Rows are points. The points of each table are mixes of a few directions, plus a little noise. How many directions does each table use, and how many do they share? Where both have some left over, give the other angles between the two spaces (their principal angles), to ten degrees, smallest first.

First:
[[-11.1  38.2  28.5]
 [  2.8  -9.5  -7.1]
 [  1.0  -3.5  -2.6]
 [  5.5 -18.4 -13.7]
 [ -1.1   3.9   2.9]
 [ -6.0  20.4  15.3]
 [  9.1 -31.0 -23.2]]
Second (5 x 3):
[[ 17.6  18.4 -17.8]
 [ 12.6  13.2 -12.8]
 [  7.2   7.6  -7.4]
 [-15.8 -16.5  16.0]
 [-21.6 -22.7  21.9]]
Directions: first 1, second 1, shared 0; angles 90

First, 9 rows:
[[  4.3  -7.9  21.0 -14.9   4.7   0.4  -9.7  -2.8]
 [  0.9  -1.5   4.0  -2.9   0.9   0.1  -1.8  -0.5]
 [ -0.8   1.6  -4.1   2.8  -0.9  -0.1   1.9   0.6]
 [ -8.6  15.7 -41.8  29.8  -9.5  -0.8  19.2   5.5]
 [  7.6 -13.8  36.8 -26.0   8.3   0.8 -16.7  -4.9]
 [ -2.2   4.2 -11.5   8.2  -2.6  -0.2   5.3   1.5]
 [  5.7 -10.4  27.6 -19.5   6.3   0.6 -12.6  -3.7]
 [  6.5 -11.8  31.4 -22.4   7.2   0.7 -14.3  -4.2]
 [-13.1  23.7 -63.0  44.9 -14.3  -1.1  29.1   8.5]]
Second (7 x 8):
[[ 10.0 -21.9  53.6   8.2 -19.4 -46.0  -4.3   1.4]
 [ -5.6  11.9 -29.1  -4.6  10.6  24.8   2.4  -0.7]
 [  6.7 -14.4  36.0   5.5 -13.0 -30.6  -2.8   1.2]
 [  0.2  -0.9   1.6   0.3  -0.7  -1.2  -0.1   0.1]
 [ -6.2  13.3 -32.3  -5.2  11.9  27.9   2.5  -0.9]
 [  0.0   0.2  -0.9   0.0   0.2   0.7   0.1   0.0]
 [ -5.6  11.6 -28.5  -4.4  10.4  24.3   2.4  -0.9]]
Directions: first 1, second 1, shared 0; angles 60

First (9 x 12):
[[ 15.1  -3.4 -13.4 -20.7 -33.2   7.9  -3.9  -5.6 -13.9  17.3  19.9 -13.0]
 [-21.4   5.6   8.3  12.8  38.1  -8.7   1.9   6.5  19.1 -10.4  -3.1   2.0]
 [-17.8   9.7 -13.2  -4.7  43.8 -20.6   0.9   8.1  28.5   9.7  28.2 -33.0]
 [ -3.8   3.0   0.1   7.7  21.7 -12.0   2.6   4.8  11.5  -4.3  -6.0  -4.5]
 [-16.8  -3.7  11.9  -4.8 -15.4  22.9  -4.5  -6.9  -9.0  -4.0   8.8  19.6]
 [ -4.2  -0.3  -1.7  -7.9  -7.5   6.6  -2.4  -2.6  -2.5   4.4  12.7  -2.1]
 [ 38.7 -11.0  -1.8  -4.9 -58.6  14.1  -0.4  -9.1 -34.3   3.6 -22.6  15.4]
 [-26.1   2.1  15.3  10.9  24.2   5.1   0.0   1.7  10.8 -13.9  -2.9  16.5]
 [ 37.1  -2.6  -6.5  11.2 -11.6 -16.2   5.6   2.6 -10.2  -1.4 -35.9  -1.2]]
Second:
[[ 23.0  19.1   0.1 -11.7  -0.5 -17.1 -11.8 -17.7  -1.3  -3.0 -24.7 -32.8]
 [  9.4   7.2  18.4  -3.9 -14.0  -7.9  -6.1 -12.3  18.5  -5.5  -5.5  -9.9]
 [-43.8  -5.1 -12.2   3.2  14.4  20.0 -13.2  12.4  -8.5   0.9  17.1  23.2]
 [ 38.2   1.1   4.5   2.6 -14.4 -23.1   8.5  -3.5  13.5   1.8 -15.3 -17.9]
 [ 25.2   1.9  -9.2  -1.5 -30.1 -16.6 -16.8  -1.9   4.9   5.5 -17.6 -12.2]
 [-21.6 -16.4  -3.3   0.7  16.4  35.3  28.6   9.2 -33.4   2.3  26.2  30.9]
 [-25.4  -9.7  10.3   1.5  10.0  25.5  15.3   3.5  -8.3  -3.0  23.5  24.8]
 [ -4.7   1.9  -8.9   9.2  17.8 -16.0  -4.4  10.5  14.8   0.8  -3.9  -6.0]]
Directions: first 3, second 5, shared 2; angles 80
